Each row is a point. Each copy is the shape, with its points in the same order, stretched, turned, moved and blurred by noise. Say if it was mirrored as well.
(in the rows, 128 means zero)

Shape (8 x 2):
[[111 105]
 [122 132]
 [ 93 174]
 [ 81 175]
 [121  94]
 [121  76]
 [ 85  96]
 [153 145]]
Copy 1, 8 rows:
[[130 179]
 [115 158]
 [ 66 159]
 [ 60 166]
 [144 176]
 [156 187]
 [122 203]
 [123 131]]
Copy 1 is: mirrored
Copy 2:
[[101 105]
 [108 127]
 [ 77 159]
 [ 69 154]
 [109  94]
 [114  77]
 [ 76  84]
 [143 147]]
Copy 2 is: only turned
Copy 3 (8 x 2):
[[110 132]
 [138 124]
 [149  80]
 [142  69]
 [111 146]
 [ 98 157]
 [ 88 116]
 [167 139]]
Copy 3 is: mirrored
Copy 4, 8 rows:
[[126  73]
 [116 110]
 [ 78 132]
 [ 64 125]
 [137  62]
 [151  59]
 [111  52]
 [130 144]]
Copy 4 is: only turned

Shape:
[[179  99]
 [152 188]
 [103 149]
 [ 41 141]
 [109 139]
 [109 132]
 [179 112]
 [129 112]]
Copy 1:
[[102  79]
 [ 41 144]
 [116 157]
 [164 204]
 [118 148]
 [122 152]
 [ 98  85]
 [124 116]]
Copy 1 is: mirrored
Copy 2:
[[120  60]
 [172 130]
 [134 157]
 [109 199]
 [136 143]
 [122 140]
 [141  71]
 [108 119]]
Copy 2 is: only turned

Shape:
[[116  94 157]
 [129 110 129]
 [117 197 113]
 [114 240 140]
 [136 114 135]
 [161  93  93]
 [ 91 107 124]]
Copy 1 (7 x 3):
[[ 91 102 125]
 [122  92 113]
 [177 141 133]
 [186 179 144]
 [117 103 104]
 [136  68  79]
 [113  86 141]]
Copy 1 is: mirrored
Copy 2, 7 rows:
[[132 122 108]
 [141 147 102]
 [134 212 155]
 [135 223 212]
 [149 151 106]
 [165 165  71]
 [101 154  89]]
Copy 2 is: only turned
Copy 3 (7 x 3):
[[103 158 125]
 [115 146 114]
 [143  91 176]
 [161 104 206]
 [136 143 121]
 [132 104  79]
 [ 89 127 125]]
Copy 3 is: mirrored
Copy 4, 7 rows:
[[108 114 170]
 [136 121 150]
 [151 173  64]
 [131 202  34]
 [138 130 161]
 [175 110 172]
 [124 105 122]]
Copy 4 is: only turned

Shape (9 x 3):
[[103 132 135]
 [ 88 139 148]
 [ 88 101 117]
 [ 84 123 136]
 [116 128  53]
 [ 91 141  89]
 [145 117 153]
 [113 124 149]
 [228 115 142]]
Copy 1 (9 x 3):
[[ 93 117 134]
 [ 70 116 141]
 [110  79 144]
 [ 86  97 144]
 [139  94  48]
 [ 99 101  90]
 [123 149 158]
 [102 123 147]
 [200 204 139]]
Copy 1 is: only turned
Copy 2, 9 rows:
[[ 95 139 138]
 [ 78 144 127]
 [ 86 102 157]
 [ 76 128 135]
 [122 120 236]
 [ 82 136 193]
 [140 137 116]
 [109 138 122]
 [238 151 132]]
Copy 2 is: mirrored
Copy 3:
[[125 109 146]
 [134  89 149]
 [110 135 186]
 [127 108 172]
 [ 49 172 133]
 [ 77 123 143]
 [149 142 132]
 [144 117 148]
 [156 208  74]]
Copy 3 is: mirrored

Shape (8 x 4):
[[129  93 113 111]
 [143 145 139 159]
 [145 132 119  44]
 [125 112 162 164]
 [230 148 170 168]
 [132  96 141 160]
 [129 129 121 161]
 [132 138 134 102]]
Copy 1:
[[132 113 151  71]
 [140 150 151 148]
 [150  44 163  92]
 [102 153 140 131]
 [145 147 238 175]
 [118 150 151 100]
 [141 147 133 127]
 [144 104 143 118]]
Copy 1 is: mirrored
Copy 2:
[[118 126  96  95]
 [140 143 128 153]
 [168  94 125  76]
 [101 152 139 143]
 [128  76 150 208]
 [ 98 145 121 143]
 [131 157 109 142]
 [148 122 123 110]]
Copy 2 is: only turned
Copy 3, 8 rows:
[[126 155 111  96]
 [160 117 158 135]
 [177 178  49 123]
 [133  91 149 101]
 [249 122 194 105]
 [126 116 154  91]
 [135 128 159 130]
 [157 139 100 133]]
Copy 3 is: mirrored
Copy 4:
[[121 108 129  86]
 [163 113 130 151]
 [141 174 135  52]
 [142  85 159 137]
 [247 108 139 122]
 [142  74 152 127]
 [141 102 120 140]
 [143 146 139 107]]
Copy 4 is: only turned

Shape, 10 rows:
[[143 150 125  97  76 149]
 [159 178 134 116 117  85]
 [104  74 150  91 174 166]
 [179 116 128 135 115  71]
 [149 114 152 138 111  86]
 [108 107 141 143 127 135]
 [ 69  65  79  59 110 153]
 [182 146 113 141 106 116]
 [154 148 133 133  90  80]
 [105  91 121 147 178 119]]
Copy 1:
[[134 153  92 124  66 124]
 [177 139  68  99 141  80]
 [ 91 183 170 174 167 197]
 [212 137 143  75 142 105]
 [162 153 143  66 146 113]
 [ 96 135 151 102 144 152]
 [ 77 149 215 219  86 124]
 [192 112  99  89 109 133]
 [171 132 111  74 120  81]
 [111 110 174 131 196 159]]
Copy 1 is: mirrored
Copy 2:
[[162 105  91 112  90 112]
 [201  85 115 118 167 107]
 [ 83 171 159  45 123 157]
 [144  61 106 123 178 144]
 [139  75 139 124 149 135]
 [108 140 146 116 130 133]
 [119 196 106 100  71 212]
 [144  80  79 122 163 111]
 [177  71 114 143 148 124]
 [ 95 169 148 105 180 159]]
Copy 2 is: mirrored
Copy 3 (10 x 6):
[[139 171 143 123  75  78]
 [138 159 134 121 151  50]
 [207  65 144  93 121 155]
 [125  95  86 139 157  91]
 [138  95 122 161 154  96]
 [147 101 147 160 137 139]
 [136  58 148  65  30 156]
 [123 157  91 137 134  91]
 [115 130 126 154 140  70]
 [146  70 133 123 168 163]]
Copy 3 is: only turned

Shape:
[[103 170 118 101  95 150]
 [127 145 148 150  78  79]
 [153 164  62  85  89 108]
 [143 127 159 182 126 182]
 [ 90 117  99 135  97 113]
 [103 140 149 189 180 152]
 [ 97 127  87  90  92 102]
 [162 108 169 161 157 186]
 [168 143 171 146 161 168]
 [ 76 126 121  95 106  91]]
Copy 1 (10 x 6):
[[127 133  70 182 125  96]
 [140 118 124 170  93 132]
 [ 99  72  71 139  98 112]
 [ 70 169 115 183 120 150]
 [ 97  94 124 167 138 108]
 [130 174 123 158 179 161]
 [115  88 105 147 134  89]
 [ 73 185 118 141 128 150]
 [109 188  97 139 127 155]
 [146 109 117 147 149  83]]
Copy 1 is: only turned
Copy 2 (10 x 6):
[[121 185 157 159 103 103]
 [164 152 160 107  76 164]
 [186 243 107 136 140  97]
 [103  80 168 136 157 196]
 [109 173 119 128  82 114]
 [104  56 141 179 123 163]
 [139 195 109 119  93  70]
 [103  50 173 121 185 183]
 [136  60 186 141 175 177]
 [128 157 141 119  72  75]]
Copy 2 is: only turned
Copy 3:
[[119 152 131 164 101 119]
 [153 131 156 125 114  72]
 [114 134  73 160 117  93]
 [167 108 162 130 149 187]
 [108  77 157 133 105 124]
 [120 105 213 133 173 184]
 [ 82 117 127 134  91  93]
 [147 143 154 115 168 197]
 [158 164 153 127 172 172]
 [ 81 138 156 122  95  83]]
Copy 3 is: only turned
Copy 4 (10 x 6):
[[105 144 176 139  72 163]
 [146  97 132 205 110 140]
 [146 118 125 150  37 221]
 [137 198 184 140 153 118]
 [129 131 113 155  64 117]
 [ 84 203 144 136 157  93]
 [129 102 114 143  45 150]
 [143 193 178 108 183 122]
 [128 177 184 119 183 147]
 [108  91 113 144  77 120]]
Copy 4 is: mirrored

Shape:
[[ 80 105 116 105 134 177 161 107]
 [122 103  98 105 123 128 125 156]
 [ 99 167 101 197 132 101  49  98]
 [134  93  89 143 152 138 163 120]
 [ 88 201  68 162 107 106  97  79]
 [118 114 137 130 117 167 160 102]
 [118 114 126  92 138 139 162 116]
 [ 95 117 134 132 146 124 164 170]
 [139 125 152  79 148 156 130 146]
 [ 97 114 124 115 136 133 150 100]
 [181 191 190 119  87 153 143 142]
 [ 97 187 108 154 136  57  75  61]
 [165 169 189 133  43 113 105 132]]
Copy 1, 13 rows:
[[142 164 199 154 153 135 166  83]
 [140 149 138 125 115 130 152 151]
 [146  82  97 102  76  44 103  83]
 [137 181 116 166 134 136 141  85]
 [152 135 152  93  44  65 108  72]
 [137 147 188 161 143 147 125  73]
 [128 160 158 128 133 159 159 103]
 [ 92 165 150 126 148 121 135 145]
 [140 144 152  87 158 168 147 123]
 [125 147 160 142 123 133 159  81]
 [132 128 189  68 123 185  48 123]
 [119  97  92  67  50  79 132  61]
 [125  74 186  85  71 159  53 146]]
Copy 1 is: mirrored
Copy 2:
[[108 164 128 129 112 176 128  74]
 [115 121 121  99 106 136 162 121]
 [141 104  86 161  98  73  32 136]
 [116 100 118 164 123 151 144  96]
 [193 138  61 117 106  68  55  87]
 [136 152 136 135 139 185 115  95]
 [118 155 141 117 144 142 153  95]
 [110 172 136 174  91 129 170 126]
 [ 98 165 136 104 172 150 164 146]
 [122 146 136 128 127 132 121  89]
 [196 194 156 106 193 169 127 193]
 [170 113 102 125 136  18  43 105]
 [212 157 185  80 142 136  95 179]]
Copy 2 is: only turned
Copy 3 (13 x 8):
[[ 98 152 145 123 117 169 202  97]
 [147 142 122 137 100 129 146 133]
 [ 57  98  25 147 125  64 102 128]
 [117 165 117 166 162 131 163 117]
 [ 69 136  41 105  93  42 168 109]
 [111 151 156 119 154 143 172  84]
 [119 172 160 121 118 143 155 112]
 [108 130 130 119 139 149 165 162]
 [135 176 153 111 123 181 116 116]
 [ 89 156 142 140 122 130 158 122]
 [159 162 162  32 167 119  98  98]
 [ 25 146  66 135  92  34  96 146]
 [158 109 165  53 133  67  69 105]]
Copy 3 is: mirrored
